Every row gives one point. A path goes straight from each point to the next, and from the last back to the first. The post is the endless flat space through its rows: a point in 2 columns, a line in 3, a plane in 4, and so on, so that a path can go around it. Count how often the path circles the post. Going back the other way cancels.
(in the rows, 128 means zero)

Post (1 x 2):
[[131 122]]
Path, 22 rows:
[[113 140]
 [ 98 108]
 [144 106]
 [176 136]
 [128 141]
 [100 137]
 [103  97]
 [149  91]
 [165 118]
 [146  86]
 [114  92]
 [191  88]
 [162 149]
 [124 156]
 [ 89 117]
 [120 102]
 [189  92]
 [168 145]
 [148 109]
 [151  67]
 [153 117]
 [149 165]]
Times around: 3

Post, 8 rows:
[[130 174 116 195 146 118 135 127 118]
 [132 128 128  74 113 144  95 132 187]
 [119 161  94 166 163 136 132 100 106]
 [ 99 123 139 154 102 144 151 162  71]
 [146  82 128  83 103 111 109 122 153]
 [127 131 131 193 144 160 152 120  94]
 [136 120 149  74 149 120 102 146 144]
 [142  90 137 101 107 145  69 158 120]]
Path (28 x 9):
[[118 120 151 104 176 119 145 146 149]
 [150  89  84  98  86 132 136 114 148]
 [158 122 127 100  96 100 147 146 103]
 [147 138 160 124 134 105 131 129  89]
 [ 97 130 135 120 140 188  91 124 116]
 [103 139 147 223 127 188 137 147  84]
 [106 101  98 118  74 170  82 155 177]
 [152 152 112 126  66 146  91 192 162]
 [155 112 109  43  91 120 103 108 139]
 [136 146 140 126 139 111  81 142 122]
 [ 88 130 150 111  93 160 133 160 122]
 [101  94 132 138 102 155 174  92 169]
 [164  87  95 197 137 112 131 113 138]
 [144 121 148 124 128 130 178 130 130]
 [135 138 121  80 155 143 115  99  99]
 [129 154 156 134 136 101 118 155 108]
 [136  98 148 150 154 133 111 106 111]
 [114 174 105 128 170 137  86 151 186]
 [121  82 153 157  65 173 188 153 136]
 [151 109 133  75 151 127  82 154 109]
 [169 115 134 174 110 114  85 101 115]
 [125  91 167 114 147 177  74 115 155]
 [ 93 165 110 159 149 145 111 123 165]
 [153 161 109 201 115 101 158 147 168]
 [171 114  85 161 121 174  55 141 102]
 [129 106 160  75 107 147 133 148 125]
 [148  65 103 113 110 125  86  90 115]
 [ 94 141 114 105 176 117 104 124 116]]
Times around: 5

Post (17 x 18):
[[142 132 139 118 163  79 137 184 126 144  74 134 154 162 144  92 164 119]
 [113 127 156 146 137 127 136 141 159 127 158 168 119 132 112 119 126 146]
 [139 112 193 129 125 153 131 128 168 125 140 151 189 131 135 172 134 118]
 [104 120 141 138 132 119  95 107 182 150 173 164 167 134 122 112 118 106]
 [130 108  97 136 105 113 103 107 141 112 170 108 100 127 139 167  88 134]
 [143 124 118 159 129  72  93 138 123  87 104 121 153 176 115 111 152 134]
 [142 159 140 167 133 129 117 154 106 108  77 142 145 113 159 157 113 109]
 [183  98 131 155 125 124 130 102 111 119 150  81  87  98 114 141 150 147]
 [137 158 136 110 115 147 134  59 115 129 115  95 124 131 123 123 131 150]
 [169 142 162 125  98 143 105 149 161 102 153 118 148 134 122 113 126 124]
 [124 144 130 142 136 153  75 145  85 143 154 111 103 114 127 134 133 143]
 [170 161 113 168 195 144 118 117 113 133 129 117 125 141 140 161 118 127]
 [126 136  86 161  83 149 142 145 118 143 121 116 111 118 156 187 142 100]
 [115 164 142 107  96  92 143 126 168 142 155 193 155 131 146 133 154 138]
 [142 136 124 129  91 111 123 210 130 108 136 139 172 126  95 103 119 187]
 [134 155  76 126 134 179 148  85 113 104 119 106  80  76 140 198 136  92]
 [147 104 142 118 111 147 144 100  84 100 144  92 159 127 139 105 167 112]]
Path, 26 rows:
[[160 126 113 149 134 197 167 117 120  90 161 151  79  73 138 172 126 118]
 [ 78  73  74 157  88 109  93  87 129  91  95 169  80  76 164 236 138  96]
 [112 140 116 157 129 149 126 169 167  97 146 158 111 161 146 131 122 118]
 [145 162  89 138 134 176 141 111  69  97 147  83 102  96 126 168 129 156]
 [106 130 144 124 129 151 143 130 151 102 146 139 208 148  93 136 149 151]
 [149 197 113 109 146  88 104 111 112 119 136 133 207 146 141 182 106 129]
 [176 176 221 143  86 159  97 125 103 113 159 155 166 126 169 146 143  93]
 [166 125 102 101 129 121  83 204 135 141 146 112  74 143 105 115 136 156]
 [165 130 108 178 183 141 124 165 115  97 109 112 134 172 175 168 113 106]
 [160 157 176 162 219 159 115 178 109 120  97 121 171 113 138 163 138 125]
 [115 147 190 120 122 136  75 116 149  73  91 108 104 103 112 137 122 137]
 [139 174 142 143 114 141 129  83 205 136 182 139 145 153 150 121 157  76]
 [108 138  99 137 181  96 161  90 135  98  67 130 145 141 135 214  49 161]
 [114 157 133 181 147 131 165  95  83 130 107 147 177 128 123 146 130  99]
 [168 123 105 183 119 127 120 123  84 145  87 123  73 114 112 150 164 104]
 [ 86 116 144 140 160 147  75 138  84 162 135 160 103 101 198 209 141  94]
 [161 125 137 135 108 182 173 134 180 150 164 113 162 110 118 103 127 166]
 [150 144 130 177 151 104 116 125 117  64  88  80 163 172 152 149 100  84]
 [176 138 125 162 107 155 117 133 123  95 186 112 129  94  74 153 156 107]
 [147 113 124 141 111 150 104 167 110  87 123 131 101  79 105 141 151 100]
 [159 127 117 109  89 122  65 109  99 122 134  84  93  98 117 151 154 103]
 [150 129 100 132 180 154 132 155 119  86  76 142 131 156 101 123 115 132]
 [122 143  92 160 121 144 100  86 126 121 103 117 189 115 154 124 105 124]
 [157 195 106 177 123 108  64 155 106 160 154 109  91 130 147 104 162 142]
 [124  91 107 153 105 111 191 109 126 128 164  86  99 126 140 156 138  95]
 [168 139 134 144 138  93 103 126 122 131 118 117 197 220 112 145 150 151]]
Times around: 4

Post:
[[122 153 122 170 130 131  79 156 119 145 115 124 131  78 144 130 116 101]
 [157 129 153 154 169 145 175 143 111 116  94 119 103 166 180 120 123 109]
 [157 127  88 147 147 147 117 188 135 100 159 133 104 115 187 180 124  96]
 [117 136 118 180 151 144  91 116 106 120 199 134 125  80 121 124 109 160]
 [139 140 143 154 114  87 140 126 150 110 133 159  88 131 162 157 143 120]
 [ 85 141 137 158 128 154 161 160 143 144 128  98 184 127 101 121 122 157]
 [108  71 152 136 119 124 198 122 173 141 109  69 104 167 128  91 158  76]
 [151 163  77 101 128 131 134 156  92 135 141 142 109 102 151 121 131 105]
 [ 97 133 151 130 115 165 104 115  97 134 148 122 142 105 105 168 113 138]
 [104 115 165 126 168 155 159 104 194 139  97  91 159 143 103  93  99 130]
 [143 141 125 141 151 147 116 156 148 120 119 131  45 149 162 136 168 117]
 [141 174 105 166 112 170 114 142 123 173 150 168 142 109 140 156 117 119]
 [103 140 136 144 106 140  70 170 117 150 176 144 144 143 134 118  87 131]
 [ 69 144 116 164 156 137 100 121 107 168 133 116 178 158  73 123  79 133]
 [119  63 169 125 155 131 154 144 156 182 111 107 175 159  92 107 129 131]
 [104  69 145 117 145 132 194 124 184 110 110 124 173 162 150  66 205  85]
 [129 179 138 144 149 121 104 134 114 159 159 112 137 120 160 160 126 113]]
Path, 29 rows:
[[ 90  76 130 159  99 122 156 136 162 127 179 129  94 122 160 127 152 101]
 [155 137 105 124 131 184 176 156  79 170  98  86 177 134 178 129 108 106]
 [181 119  87 110 126 127  85 191 103 166 165 147 134 139 170  65 161 113]
 [106 115 150 160 132 179 114 128 144 141 120  81  90 185  66 161  95 111]
 [ 79 185 159 175 145 178 148 121 134 127 154 105 125 101 135 129 154 123]
 [101 128 179 171 156 130 120 143 146 168  54 160 181 134 185 145  96  77]
 [137 120 119 130 139 144 131 162 114 130 131 119 131 111 168 125 107 131]
 [127 131 101 110 104 167  77 125 106 144 142 144 171  76 129 116 172 114]
 [121 154 122 148 131 114 156 168  95 137 159  97  99 155 126 102 157 141]
 [113 145 125 100 142 163 129 148  97 157 109 114 128 136 117 138 163  64]
 [ 75 153 133 114 139  92 157  98 170  78 120 147  80 164 148 151 138 104]
 [ 98 105 121 127 122 110 137 162 141 140 131 128 132 146 126  69 133 144]
 [102 113 127 179 145 161  79 137 143 115  60 111 166 147 143 134 133 108]
 [127  99 122 116 139 153 149 161 125 134 151 114 163 152  96 207 120 146]
 [122 146 143 143 176 174 119 148  70 140 180 113 122 104 114 142 182 131]
 [ 53 170 149 165 114 135 127 154  86 122 159 120  75 158  98 145 129 175]
 [146 161 109  89 121 175 134 179 117 210 102 147 201 112 158 181  95 108]
 [ 88 192  84 106 147 130 113 122 108 105  99  80 127 117 139 125 121 100]
 [102 131 137 125 138  85 176 107  59  76 100  84 109 140  78 144 127 161]
 [131 141 140 167 151 155  88 147  79 135 150 187 194 113 140 121 108 113]
 [ 95 128 176 118 177 141 110 101 189 182 136 147 153 104  99 156 139 105]
 [116 120 136 143 171 174 147 100 131 142 117 172 143 137 142 119 178 132]
 [123  77 133 140  76 107 154 119 179 104 126 117 132  47 136 137 197 142]
 [137 165  95 111 169 185 152 113 157 106 156 129 183  87 134  88 120 145]
 [100 153 138 158  95 139 117 179 138 165 158  93 114 146  97 158 118 102]
 [143 123 178  62 192 155 109 102 123 192 134 175 176 130 133 121 135  97]
 [144 149 132 140 146 110 134 170 141 100 112 127 103  92 155 129 142 120]
 [105 185 139 141 140 147 142 126 145 154  98  82 164 177 118 139 136  57]
 [102 176 133 141 200 151 107 138 107 145 159 123 130  93 118 126 102 126]]
Times around: 5

Post (17 x 18):
[[116  90 152 129 129 135 148 155 114 123 134  85 131 117 145 150 156 125]
 [133 117 133 168 148  87 151 122 140 197 113 116 120 126  90 163  99 114]
 [144 124 117 132 122 163 145  84 112  97 154 108 195 112 108 109 129 178]
 [156 133  99 141 165 137 127 157 149 151 123 141 121 135 103 150 117  70]
 [177 103 139 151 102 170 120 123 102 145 154  94 146  94 173 101 143 138]
 [132 172 141 123 106 113 117 141 160 134  92 134 132 128  94 137 151 108]
 [101 154 114  73 129 102 126 155 126 169  96  98 172  89 128 115 115 132]
 [141  89 102 147 109 136 123 151 153 153  82 112 136 146  89 122 119  93]
 [142 135 164 136 138 128 139 148 110 149 130 115 166 149  96 133 112  68]
 [ 75 140  96 114 135 131 144 131 155 167 122 156 149 135 109 111 141 128]
 [179 101 141 136 105 116 102 124  75 106 153 135 124  99 165 153 139 124]
 [119 159 101  93 124 122 165 115 132 141  85 123 133 167 118 116  89 117]
 [179  85 156 132 151 114 170 163 152 153 135 146 111 128  97 124 123  73]
 [101 160 123 127  92 143 152 154 121 136 113 109 148  89 132 144  86 137]
 [161 117 136 183 128 171 161 115  67 117 129 133 156  94 157  93 157 127]
 [116 124 127  92 112 147 124 115 129 146 122 118 135  72 110 138 130  92]
 [112 127 137 128 148 149  93 143 152 133  81 129 119 124 121 126 107 107]]
Path (27 x 18):
[[121 159 133 177 125 151  41 119  73 121 125 141 120  82 130 182 169  69]
 [143  80 132 170  74 120 121 201 128 102  95  78 161 102 126 113  75 144]
 [100  73  97  93 172 112 137 175 173 145 112 121 148 205 119 107 176 101]
 [135 171 144  53 153  84  89 169 120 139  86 155 148 147 121 163 114  60]
 [117 118 130 100 166  87 120 210 102 154  97 119 111 159 122 182 128  71]
 [177 189 128 118 103 141 154 137  67 116 120 152 106 136 181  71 128 124]
 [ 69 113 186 143 151 111 113 140 147  89 158 146 114 115 142 139 164 130]
 [181 110 115 159 131 131 121  99 178 170 137 148 152  97 113 119 130 105]
 [134 157 159 174 144 134 189 152  51 165 114 134 184  82 150  99 162 107]
 [ 88 158 155  79 145  53 147 184  95 160 116 124 148 163 135 158 167 103]
 [124 142 121 146 152 147 110 142 135 223  69 110 158  68 102 114 110  92]
 [125 131 139 107 113 156  98 160 137  82 107  75 189 126 115 175  73  71]
 [116 145 141 167 114 135  90 143 134 118  97 140 111 139 124 151 114  96]
 [ 66  89  96 127 173 146 174 131 185 146 142 136 138 124  67 121 199 131]
 [139 110  82  85 137 175 148 135  99 196 133 105 176 110  92  98 136  77]
 [134  92 125 118 127 140 159 166 119 194 132 114 118 109 144 154 113  88]
 [133 181 142 148 134 131 133 140  96 186  92 118 170  74 174  89  95 130]
 [130 125 131 192 101 177 106 124 104  93  58 125 120 103 142  93  49  74]
 [ 97 191 111 130 132 125 152  96 112 183 130 162 134  98 126  77 152 118]
 [106 113 105 121  92 107 179 142 129 120  99 170  96 111 110 144 150 153]
 [152  79  99 135 133 187 136 179 159 164 125 144 110  99 114 122 107 104]
 [162  66 165 151 112 112 137 104 103 162 144  87 124 178  84 150 103 117]
 [102 139 175 166 114 134 122 170  96 138  81  49 155  87 127 150 106 112]
 [120  90  93 121 128 145  89  96 170  89 109 109 155 129 107 119 139 125]
 [170 186 151  75  96 125 127 114 117  98  99 137 199 151 125  84 135 119]
 [ 67 130 131 115 155 149 156 117 175  99 120 135 123 159 141 107 103 115]
 [163 140 139 126  80 130 115 177 118 129 159 119 137  95 152 111 165 106]]
Times around: 0

Post (17 x 18):
[[114 116 183 121 152 133 133 112  97 101 107 131 126  83 138  91 133 151]
 [188  83 116 108 110  81 137 114  89 123 123 170 127 114 153  81 133 114]
 [108 113 118 159 133 100  94 107 158 134 138 149 122 127 128  89 126 108]
 [102  97 115 122 127 136  92 137 103 122 149  69 101  94 137 141 109 168]
 [108 116 172 130  74 114  94 103 137  86 148 155  94 111 133  58 144 147]
 [163 131 104 151 133 132 105 169  95 155  83 104 149 165 139 146 129 111]
 [ 51 107 121 118 118 136  93 111 113 177 127 107 151  85 145  76 118 124]
 [133 142 124 135 115 171 123 126 100 150 122 141 142  81 117 101 136 123]
 [115 124 165 156 161 150 150 111 155 119 155  82 122 161 153 105 126 116]
 [180 122 109 108 125  93 120 160 127 141 109 108 157 135 109 144  91 145]
 [173 102 159 162 114  84 118 139 160 134 119 151 122 136  95 135 171 154]
 [ 61 141 116 156 102 147 146  81 135 125 133 122 125 120 145 121 120 140]
 [125 140 132 142 140 162 135 161 110 142 114 147 127 212  94 136  92 133]
 [173  95 157 102 127  41 100 129 126 135 151 129 117 152 129 143 105  92]
 [145 119 149 122 142  98 153 139 153 127 118 121  96 135 112 107 154 123]
 [160 120 108 148 138  65 156 141 124 201 130  95 116 105 131 111  98  90]
 [158 127 113  90 131  76  99 143  61 136 142 159 137  88 155  93 134 146]]
Path (28 x 18):
[[210 101 175 146 144 109 137  99  81 136 115 122 174 129 173 139 101 144]
 [152  57 154  61  77 134 119 110 122  70  90 106 129 144 131  62 122 147]
 [119 205 122 156 123 136  84 181 102 138 152  82 110  86  99 156 137 123]
 [118 106 136 116 154 146 145 155 130 102  99 116 111 139 150  90 153  94]
 [133  86 161 111  93 117 139 127 138 171 131  98 151 111 110 118 121 103]
 [101 165 105 152 126 138 173 133  96 184 115  96 141 123  87 166 110 151]
 [200 114 121 168 146 119  81 144 114 153 155 144 122 133 117  72 148 144]
 [152 109 117 109 167 116 115 163  87 175 106  92 111 158 102 125  97  48]
 [190 121 141 152 183  84 146 180 112 143 168 126 100 137 121  69 100 103]
 [ 97 138 108 165  85 140 150  96 149 114 120 150 141 116 156 119 138 126]
 [172 124 153  87  64 145  96  89 160  64 153 182 120 114  99 124  85 177]
 [114 108 134 154 161 121 133 151 127 173 142 180  91 167 117  79 127 102]
 [176  72 170 125 137  97 126 139 117 131 164 159 137  96 106  69  97 103]
 [122 113 118 166 120 109  61 129  85  95 138 125 159 168 162  94 128  97]
 [150  95 132 129  86 111  95 117 123  98 114  90 115 127 148  65 104 108]
 [140  99  77 144 127  93 123 159 164 180 181 100 125 112 114  58 179 103]
 [169 105 141 116 114  75 107 163 102 136 118 105 160 117 128 193 138 133]
 [103 108  84 124 138  95  83 117 132 151 161 133 131 128 102  92 122 101]
 [ 93 136 136 159 141 192 121 117  78 134 129 115  97 142 113  90 108 156]
 [ 94 163 157  94 118  62 144 118 144 120  95 163  71 124 155  81 177 136]
 [155  86 116 153 140  58 135 131 166 129 130  87  97  38 147 103 177 168]
 [ 89  70 156 106 124  59 114 120 106 107 160 103 123 144 183 142 158 155]
 [175  97  98 132  96 117  89 116 105 117 127  97 152 128 137 144 108 106]
 [154 139 168 126 143 114 155 101  78 142 113  92 138 132 152 177 100 101]
 [157 114  75 135 200 148  85 189 109 161  87 134 113 145 108  91  87 167]
 [170  47 177  93 112  61  58 126 190 134 177 142 145  97 103 109 105  96]
 [141  77 124  82 144  98 112 141 121 112 108  99 192 154 159 125  78 140]
 [139 127 191 112 146  96 102 124 106  86 113 137 134  84 152 103 131 176]]
Times around: 1

Post:
[[129 128 101 110 118 133 143 119 165 127 121 107 158 139 130  95 147  54]
 [ 85 142  81 141 102 140 134 117 138 126 138 157 162 118 132 105 113 103]
 [191  63 119 104 125 114 115 124  91 116 107 123 126 142 151 107 176 182]
 [123 151 116 109 106 135 116 113 147  93 188 118  85 131 116 150 114 155]
 [ 89 112 121  92  86 125 155 121 164 111 148 106 159 121 142 166 122  99]
 [127 147 118 102 112  86 128 139 103 131 158 114  80 140 106 143 106 147]
 [127 149  96 141 108 108 131 105 157  97 154 131  48 107 119 183 131 133]
 [153 138 127 131 121 128 137 108 130 108 151 113  56  92  88 147  76 176]
 [ 83 112 126 138 132 125 103 131 162 142  65 140 154 150 114  79 144  81]
 [ 83 133 114 154 104  96 136  96 134 120 125 122 166 167 105 101 124  97]
 [112 104  98 119 166 150 140 136 121 133 101 153 175 147  82  92 161  64]
 [ 96 138 141 149  70 119 135 143 156 128 173 142  90 113 103 156 106 111]
 [125 175 148 139 119 122 133 125 148 102 181 127 130  95 154 177 105 132]
 [119 103 128 124 122 111  85 112 137 160  97 127 185 147 110 107 122  76]
 [177  80  87 165 145 159  89 166 106 156  71  93 127 181 102  94 137 123]
 [152 162 130  95  80 145 137 106 122  89 156 117  79 122 135 178 105 101]
 [141 176 114 114  99 130 153 107 157 140 152 139  76 136 115 178 114 152]]
Path, 27 rows:
[[129 110 119 143 121  97 101 128 107 101 133 130  76 174 121 148 130 135]
 [ 84 139 125 115 131 101 124 137 212 139 161 168 118 158 132 143 204  89]
 [160 122 115 142 112 101 138 170 106 120 171 121  87 180 109 145 148 121]
 [147 171  75  82 146 135 140 160 109 176 158 137  69 176  97 112 131 123]
 [ 87 105 110  75 104 157 130 123 113 138 143 140 152 103 105 163 115  97]
 [123 118 101 123 113 114 105 103 132 107 130 122 103  81  98 105 111  99]
 [137 228  98 146  72 142 116 151 189 148 154 124  51 177 108 175 104 145]
 [146  81 133  59 102 107 178 152 145 126 153 104 134 156 119 142 157  44]
 [145  99 158 158 106 139  99 104 127 124 123 116 142 172 140  88 112 138]
 [128 177 116 119  89 130 108 105 127 102 184  74  89 141 134 187 100  96]
 [ 94  95 141 152  85 116 109 118 162 120 102  70 160 149 114 131 130 150]
 [128 134  83 128 116 111 115 106 124 127 106  97 119 136 123 135 111 155]
 [ 78  65 129  78 165 104 131 116 159 157 163  99 166 129  80 163 133 179]
 [121 174 157 140 115 152 125 148 136 130 187 123  92 154 108 179  93 115]
 [127 128 147 119 144 137 125 157 152 104 142  87  66 118 111 111 129 143]
 [180 114 114 130  93  95 131  95 108 133 137 127 138 138 119 157 155 114]
 [135 120 133 182 179  69  76 110 121  92 121 179 148 108 106  67 143 180]
 [163 118  95 150 123 107 109 122  97 150  89 142 131 198 106 105 111 131]
 [133 144  70  67 163 140 140  99 162 114 149 172 193 157 168 174 184 112]
 [ 85 141  92 125 131 119 125 101 115  86 107 180 119 137  93  72 147  98]
 [164 190 147 102 100 118 140 128 137 119 144 111  97 116 113 184 116  87]
 [157 178 120 115  78 147 131 112 151  75 175 124  72 111 160 210 114 101]
 [179 171  67  66 139 146 164 139  74 108 148 161  51 137 117 167 143 102]
 [ 26 126 149 135 134 137 148 147 107  79 203 170 146 123  85  78 115 131]
 [100 119 129  85 100 134 146 101 133 120 176 132 139 121 109 149 140 133]
 [127 140 124 157  96 169 133 139 108 120 106 125 163 152 106 125 124 116]
 [138 136  46 131 112 111 159 171 127 114 149 145 153 166 169 147 202  96]]
Times around: 3
